Every row gives one point. The window is the flat piece filled in between its corners: a triangle in 3 columns, a solid with four corners in 4, and so on. A path goes straight from each point to the next, and from the last back to the first. List the points from which the path goes on through the window.
(in the rows, 128 means zero)

Window, 4 rows:
[[130 183 121 104]
 [173 103 156 145]
 [147  65 141 121]
 [ 77 195 171  84]]
Path:
(1): [133 154 159  68]
(2): [111 168 117 140]
(3): [166 103 142 178]
(4): [198  80 146 123]
(5): [134 212 129  77]
(6): [ 88 166 146 145]
(7): [ 95 138 127 141]
(8): [150 187 183  69]
(9): [142 110 154  95]
(10): [ 85 152  79 140]
(11): [131  74  96 174]
(12): [191 122 179  96]
Through the window after points: 1, 7

Window, 8 rows:
[[152 120 184  90 105 141 156  30]
 [199 110  42  69  81  73  66 116]
 [126 182 106 132 129  74 167 176]
 [192  47  74 128  74  85  63 175]
 [ 77 133 104 100 164 105 164 204]
 [131 116 142 136 109 206 183  41]
 [108  99 113 162 166 124 102 127]
 [163 154 144 114 156 169 151 147]]
Path:
(1): [ 95 161 125  93 114 142  72 173]
(2): [157  98  94 139 141 130 167 128]
(3): [144 140 137 129 166 123 185 142]
(4): [ 73 170  87  94  94 112 102 128]
(5): [124  92 130  91  86 118  38 159]
(6): [192  72  66 141 100  84 119 167]
(7): [160  86 106 112 143 121 138 104]
(8): [132 125 165 121  84 173 126  72]
(9): [112 138 107  77 100 143 105 163]
(10): [156 126 128 155 190 107 179 138]
(11): [193 113 164 144 124 120 198  91]
(12): [ 39 138 109  57 124 154  80 100]
(13): [144 157 119 127  87 145  82 141]
(14): [135 111  97 117 162  76 234 129]
(15): [119  97 137 101 184 120 175 111]
(16): [130 169 123 156  90 141 137 145]
Through the window after points: 5, 9, 11, 13

Window, 9 rows:
[[ 86 107 105 175 108 140 104 197 126]
 [152 196  55 170  86  44 152 107 249]
 [167 100 183 110 111 112 208 190 193]
 [ 83  94 115 123 128 167  83 137 128]
 [136 183 123 109 151 153 118 143  86]
 [116 147 118 150  64 147 119 104 104]
 [ 88 122 140 157 171 132 121 128  87]
 [145  92  97 135 148 181 158 128  89]
 [160  74 122 140 103 151  76 128  67]]
Path:
(1): [120 110 121  97 113 115 122 146  64]
(2): [112 147 112 166 114 171 103 125 162]
(3): [131 142 137 162 120 149 117 133 152]
(4): [106 114  95 139 137 113 118 155 123]
(5): [123 125  80 132 107  88 144 112 124]
(6): [118 149 130 163  93 165 110 143 130]
(7): [142 120 135 155 132 158 119 126 103]
(8): [129 108  75  68 128 131 160 132 109]
Through the window after points: 1, 5

Window (11 x 11):
[[128 115 116 116 186  74 176 158  88 151 176]
 [126 118  89 137 101 202 137  99  76 103 159]
 [134 101  93 137 123  60 154 156 146 169 128]
 [182  69  94  51  94 159 163  93  52 168 162]
 [ 56 146 163  88 124 101 154 122 175 102  89]
 [125 114 108 107 145  98 107  92 124 156 181]
 [117 195 234 124  99 112 126 146 151 107 109]
 [132 197 165  94 125  91 120 115 124  92  59]
 [134 183 185 130 129 115 171  88 189  76 101]
 [117 127 205 135 142 131 126  96 141 103  62]
 [167  80  77  79 145 189 122 140 119 127 166]]
Path:
(1): [132 126  78  88 126 209 148  99 103 188  91]
(2): [124 192 165 126 133 133 189 147 114 149 129]
(3): [124  78 148 114  92 121  58  94 141  61 132]
(4): [139  46 131  97  85  58 143 129 143 126 194]
(5): [133 181 108 118 186 168 134 121 107 147 106]
(6): [ 79 173 149  91 168 157 143 128 107 163  53]
(7): [187 124 175 137  58  92 123 104 199  52 182]
(8): [160 111 179  91 106  81 146 113 101  95 151]
Through the window after points: 2, 4, 8

Window, 14 rows:
[[175 140  58 122  74 126 161 181 205 197 206 194 145  95]
 [ 78 110 122 119 126 170 141 107 144 159 163  60 112 162]
 [173 147 158 131 133 143 201 149 137  84 240 110 215 150]
 [ 81  89 156 174 108 117 194  82 139 122 142 115  56 121]
 [181  91 167 141 126 193 126  86 169  94 179  93 106 107]
 [157  85  99 133 145  84 157 189 144 137 126 110 123 181]
 [111 129 192 166 221 126  92 108 113 147 123 118 176 152]
 [229 106  53 162 174 128 126 128 112 108 144 125  97  96]
 [186 168 110 138 194 103 144 173 188 162 151  82 113 111]
 [196 183 134 146 137 142  97 135 139 129 186 140 133 149]
 [128  84  53 166  55 139 142 166 139  52 133 128 147 121]
 [204 191 127 152 118 119 162 133 128 192  98 131 202 170]
 [170 117   7  88 106  61 109 125 180 149  93 104 112 138]
 [140 134 171  96 153 144 154 110 120 148 124 100  70  96]]
Path:
(1): [117  89 117 136 131  90 112 128  99 157 145  67 160 112]
(2): [171 142 111 146 128 158 174 137 174 109 137 144 132 152]
(3): [154 130 121 149 138 137 151 115 156 110 161 141 113 148]
(4): [154 139 145 150  90 124 107 146 105 158 159  73 124  93]
(5): [214 105 106 217 116  70  74 174 105 152 183 116 163 114]
(6): [127 132 120  87 206 183 183  78 147 106 102 119  81 127]
(7): [147 158 124 117 157 150 151 116 167 122 145 147 121 151]
(8): [160 132 127 151 132 120 134 133 133 157 160  83 159 121]
Through the window after points: 3, 5

Window, 14 rows:
[[116 107 101  86  90 164 141  25 169 180 132 216 109 174]
 [143  82 182 128  76 147 157  41 133 105 110 224 139 159]
 [126 136 151 132 143 186 179  79  49 131 114 102 105 117]
 [116  78 113 108  71 132 197  65 201 125 107 163 106 135]
 [146 218 146 193 183 111 110 160 176 173 169  99 177 110]
 [178 182 168 173 173  57 107  66 131 172 117  85 118 148]
 [ 67  94 106 134 104 134 122  53 158 142 105 203 110  76]
 [140 174 214 134 164 117  78 132 172 175  88  85 135 158]
 [117 189 114 100  64 141 146 112  90  99 121 155  97  92]
 [114 181 143 165 184  63 127 163 138 179  97 129 155 176]
 [109  48 110 129  67 156 123  69 143 112 154 195  62 164]
 [ 69 208 139 147 131 168 160  65  92  56 123 108 103 140]
 [153 162 152 107 222  84 114 127 175 140 138 144 126 127]
 [103 143 111 103 112 144 125  69  71  81 129  85 169 129]]
Path:
(1): [117 115 117 144 114 157 127  58 138 107  87 177 130 129]
(2): [ 83 157 151 125 121 122 149  81 132 138 149 147 106 118]
(3): [ 87 111 173 106  78 106 195 100 115 116 187 149 127 156]
(4): [130 153 123 138 135 131 125 101 146 143  89 139 115 133]
(5): [156 167 139 168 127 176 138  49 169  72  57 187 110 133]
(6): [105 108 146 127 134  92 135  96 133 171 156 124 136 155]
(7): [ 36 141 192  79 123 137 128 130 143 147 175 133 119 107]
(8): [189 173 101 186 134 133 129  57 116 112  53 130 122 149]
Through the window after points: 1, 3, 7

Window, 14 rows:
[[171 174 122 143 168  85 112 163  92 166 102  78  80 114]
 [159  95 195 111 113 133 100 150  98 125 142 157 129 145]
 [149 134 195 122 131  89 102 151  89 205 125 113 138  96]
 [177 134 121 122 157  49 139 201 101 153  97 110 131  76]
 [ 76 158 119  61 162 158  82 176 155  78 119 113 110 117]
 [123 167 122  75  66  62  89 103 115 139 170 104 111 139]
 [ 95 145 106 116 134  68 176 159 151 136  93 111  87 194]
 [171  98 163 146  85 153   7 159 138 162  39  98 133 132]
 [ 74 131  85 183 154 104 100 122 176 130 107 131  83 126]
 [153 135 149  96 104 136 152 183 172 124 154 118 166 237]
 [ 81 116  73 128 156  98 140 102 110 161 113 163 126 144]
 [102 146 103 147 111 139 131 107 126 184 128 158  60  90]
 [107  59  92  66 112  81  99 113 148 125 137  68 135 152]
 [ 66  68  73 141 120 118 132 176  93 135 114 104 145 144]]
Path:
(1): [ 68 109 118 117 101  99 177 137 116 123 103 110 141 135]
(2): [113 162 145 149 141  93 151 108 140 145  87  80 135 123]
(3): [126 105  81  87 125  92 101 194 111 152 142 133  93 161]
(4): [120 127 118  82 144 125 112 135 142 219 146 169  73 143]
(5): [110 143 121 125 115 114 107 139 123 119 115 108 116 113]
(6): [111 128 153 102 110 129 110  77  73 125  92 131 166  81]
(7): [117 118  97 125 133  85  99 178 150 162 131 106  79 155]
(8): [116 136 108  92 119  74  68 171 149 159 153 143  69 112]
(9): [120 116 138 139 137 169 135 131 105 118  95 102 165 142]
(10): [126 104 142 141 111 128  98 129 147 132  87 109 116 110]
(11): [127 158  92 131 130 106  48 170 107 203 108 140 102 177]
(12): [133 123 110 120 143 110  75 147 141 155 132 142 111 151]
Through the window after points: 4, 10

Window:
[[139 119 172 161 166 151 173 100  99 127 165 109 166 111]
 [160 182  85 119 110 197 141 109 124 124 129 103 154 156]
 [133  88 101 164  99  86 115 141 148 131   7  75 164 154]
 [ 87 121 129 160 111 126 172 184 155 131 144 135 145 164]
 [ 85 118 103 111  62 123 160 149 104 100 134 126 133 153]
 [166 122 133 127  85 127 135 184  91 152 143 106 151 160]
 [124 125 141 147 100 117 111 142 142 115 130  53 166 155]
 [112 147  90 164  87 104 130 138 102 144 132 119 185 149]
 [111 148 143  80 118 116 129 166 118 155 123 106 178 159]
 [ 87 120 246 170 156 152  66  82 223 125 133 204  79  75]
 [142 109  61 113 150 102 100 156 116 125 141 109 145 150]
 [114 101 102 123  86 107 174 148 122 189 158  81 149 147]
 [138  58 126 136 172 182  83 137 112 157 163 106 203 102]
 [ 98 165 122 144 120 162 128 146  91 144 124  93 116 146]]
Path:
(1): [121 129 133 154 136 136 103 131 156 140 108 131 146  87]
(2): [112  96 182 140 112 120 151 120 122 122 118 103 137 203]
(3): [144  98 107 145 133 146 125 150 116 144 132 140 131 228]
(4): [ 93 142 133 119  88 115 155 146 124 139 131  91 167  68]
(5): [135  91 100 143 117  96 100 174 139 103 153  98 170  45]
(6): [124 130 128 135 115 156 163 116 127 166  93 111 154 230]
(7): [119  70 150 133  95 130 107 150 116 171 122 136 136 219]
(8): [114 153 124 159 128 141 150 125 146 106 146 102 146  81]
(9): [129 181 127 156 111 165 130 180 139  91 165 171 187  61]
(10): [109  98 130 138 121 114 137 112 114 155 103  77 131 198]
(11): [124 129 122 127 123 150 123 134 125 149 134 105 154 169]
(12): [107 163 109 131  86  99 162 171 110 114 119 119 162 103]
Through the window after points: 1, 11

Window:
[[144 128 170  29 151 177 202 141  86  99 103 130 125 121]
 [121 249 112 151 132 114  98 117 190 104 206  89 140 168]
 [139 115 108 178  91  47 118 120  97 120  80 120  58  73]
 [111 120  53 172 154  59 132  88 108  94  47 159 116  94]
 [ 91 151 163  56 176 192 139 191  73 113 119 140  86  76]
 [111 129 160  99 160 178 160 109  77  73 146 162  73 144]
 [ 71  97 151  68 135 152 138 112 132 123 101 139  93 130]
 [172 198 128 161 160 154  91  97 188 148 166 128 113 122]
 [ 92 150 190 124 177 150 168 116  84 128  79 118 113 136]
 [134 197  97 168 130 173  83  88 138 125 193  53 161 115]
 [117  92  86 175 154  79 163 153 116 151 140 124  86  91]
 [153 179 125 176 158 167  78 138 187  76 152  66 145 166]
 [133  92 125 154 148  42  88 128  81 128 121 145 136  88]
 [ 94 132 168 104 109 192 178 154  95 112  95 192 128 136]]
Path:
(1): [116 152 104 114 117 124 104 122 115 129 125 104 121 142]
(2): [126 126 181 183 194 153 174 115 156 110 107 161 100  33]
(3): [110 131 152 202 117 128 110 145 186 102 142 139  78  42]
(4): [133 159 114 107 135 145 134 115  80 116 111 109 141 170]
(5): [126 176 120  82 165  98 120 147  81 156 114  89 102 169]
(6): [132 140 139 163 144 147 125 107 144  96 136 118 121  92]
(7): [ 76 156 126 157 110 107 121 117 134  83 140 104 128  35]
(8): [158 126 116 126 187 159 150 130  92 157 126 135  95 190]
(9): [126 147 130 138 126 150 125 140  84 131 108 121 123 129]
(10): [105 131 140 109 148 153 173 130 143 103 145 150 115 105]
(11): [105 153 162 162 127 145 159 142 120 105 153 144 147  57]
(12): [122 124 116 105 147 121 133 136 103 111  98 116  94 149]
(13): [133 101 146  91 115 154 106 158  99 157 107 104 114 183]
(14): [120 162 151 125 159 144 151 125 115 105 139 133 112  95]
(15): [ 93 144 178 137 145 141 118  95 139  62 121 149 125  97]
(16): [147 171  95  70 160 180 134 198  64 168 129 101  88 135]
Through the window after points: 3, 7, 9

Window (14 x 14):
[[210 137  31  69 115  63 106 160 136  69 187 110 143 102]
 [ 99 107 121  79 135  89 171 110 197 114 140  79 180  68]
 [134 149  93  95 136 117 169 131 201  92 104 122  46 105]
 [ 63 155 180  73 169 180  81 167 178  79 109 125 122 149]
 [132  89 128 120  86 104 119 101 117 141  75 168  66 115]
 [ 96 167  58  80 205  33  63 115 120  84  93  80 157 131]
 [ 98 164 190  66 178 132 131  85  98 105 160 161  99 114]
 [145 109  49 106 139 129 131  55 196 162 116 136 121 134]
 [113 144 179  77 102 129 224 149 163  88 105 150 119 176]
 [157 139  82  90 148 118 119 164 130 143  92 170 127  34]
 [171  85   7 132 106 117 152  88  96 191 166  88 106 115]
 [128 191 144  66  14  89 152  90 140 205 190 117 103 154]
 [174 167 203 140 143  83 150 120 106 101  69 103 184  26]
 [126 105 139 158 178  83  90 187 145 149 137 136 159 127]]
Path:
(1): [161 112 127  69 144  97 135 139 140 133 114 108 119 113]
(2): [153 106 182  95 160 102 183 140 151 117  85 118 114 158]
(3): [ 96 179  97  90  88 119 153 128 156  94 140 147 136 106]
(4): [ 95 150  88 121 142 103 102 114 143 113 140 145 146  94]
(5): [138 147 129  52 136  84 131 126 146 115 123  84 122 137]
(6): [202  98  71  90 125 116 142 127 123 171 118 102 114  99]
(7): [ 94 139 101 139 119  92 127 106 129 112 147 136 120 112]
(8): [135 156 124 111 116 124 149 108 130 110 160 148 118  94]
Through the window after points: 2, 4, 6

Window:
[[146 116 123 100 136 135  76 177  92 156 132 128 123 137]
 [135  98 125  76 142 119 129 145 168 106 170 136 116  78]
 [155 111 148 120  92 133 117 119 136 128 170 127 128 116]
 [106 168 118 127 138  94 173 129 211 111 163   7 125 161]
 [119 140 144 143  71 116 192 144 116 114  65  77 124 108]
 [ 87 125 126 134  83 160  83 151 107 136 110 138  93 119]
 [137 119 121  90 121 137 195 128 220 135  67 100 120 142]
 [122  96 127 177  79 114 111 184 122 193 121  53  79  70]
 [103 203 125 110 116  86  78 126 120 136 135 127 161 117]
 [ 84 172  78 131  62 202 153 122 111 147 123  79 179 153]
 [110 147 105 174 150 109 101  69  74 121 104  84 172 142]
 [125 122 118  37 119 121 167  93 119 148 132 137 109 156]
 [169 122 150  86 147 152 108  88 110 121 117  68  95  99]
 [111 172 193 117 160 159 167  89 132 122 127 111 108  98]]
Path:
(1): [ 97 115 138 102  97 121 120 144 131 126 110  95 143 120]
(2): [141 150 118 145 117 132 141 129 129 158 137 110 104 119]
(3): [140 144  89 123 126 127 106 113 119 111 129 109 101  93]
(4): [130 133 175  83 128 136 122 118 131 142 126  85 135 124]
(5): [ 89 101 172  87  97 104 102 132 129 125 122  86 126  77]
(6): [148 143 113 128 117 143 133 132 114 140 118 120 119 125]
(7): [172 203  98 163  74 104 197 128 172 115 178  97 106 138]
(8): [ 82 117 142  99 143 126 139 130 160 127  98  40 136 135]
Through the window after points: 3, 7

Window:
[[153 153  97 125 137 101 123 102 126 107 101 123 113 192]
 [122 145 124 129 122 151  78 127 120 172 124 100 144 176]
 [116  97 102 150  78 142  98 166 147  97 163  95 131 122]
 [130 122 142 154 167 120 191 124 175 119 140 109 159  99]
 [198 104 125 105  45 102 122 112  73 157 166 125  83  31]
 [169 107 143 177 133 158 122 115 105 142 178 151 122 189]
 [163  69 143 125 114 126 124 107 138 121 107 108 114 148]
 [ 88 133 109 108 129 107 107 167 145 168  99 159  91 196]
 [135  97  93 119  86 178 176  85 148 109 135 131 119 160]
 [125 149 177 173  70  88 145 112 122 144 124 117 162 124]
 [121 127 129 173 111  93 122  62 131 149 126 105 100 127]
 [120  96 124  98 135 126 104 111  58 129 150 154 114 154]
 [135 145 177  94 135 103  99 110 114 141 170 122  87 165]
 [ 81 161 171 102 151 209 104 249  97  66 118 126  35  24]]
Path:
(1): [146 113 110 144  91 147 175 135  45 137 161  86 103 142]
(2): [121 124 166 115 120  91  75  94 172 129 111 172 143 125]
(3): [126 124 111 130 136 166  64 112 155 115 124 157 129 155]
(4): [125 113 140 128 116 111 154 125 111 134 129 100 108 159]
(5): [117 115 121 117 111 115 115 146 113 158 121 119 102 179]
(6): [129 130 122 116 112 129  97 124 113 130 135 155 101 131]
(7): [103 149  78 124 146  90  76 106 177 102 146 163 131 120]
(8): [150 126 157 125 109 140 148 142  85 143 106 100  82 171]
(9): [116 106 121 141  96 100 143 155  97 180 162  45 105 126]
(10): [172 123 134 120  96 129 102  79 112 116 132 176 105  92]
(11): [161  99 125 113  98 131  87 108 133 124 144 165 112 125]
(12): [121 134 129 140 114 125 123 135 108 140 124 101 101 158]
Through the window after points: 1, 7, 9
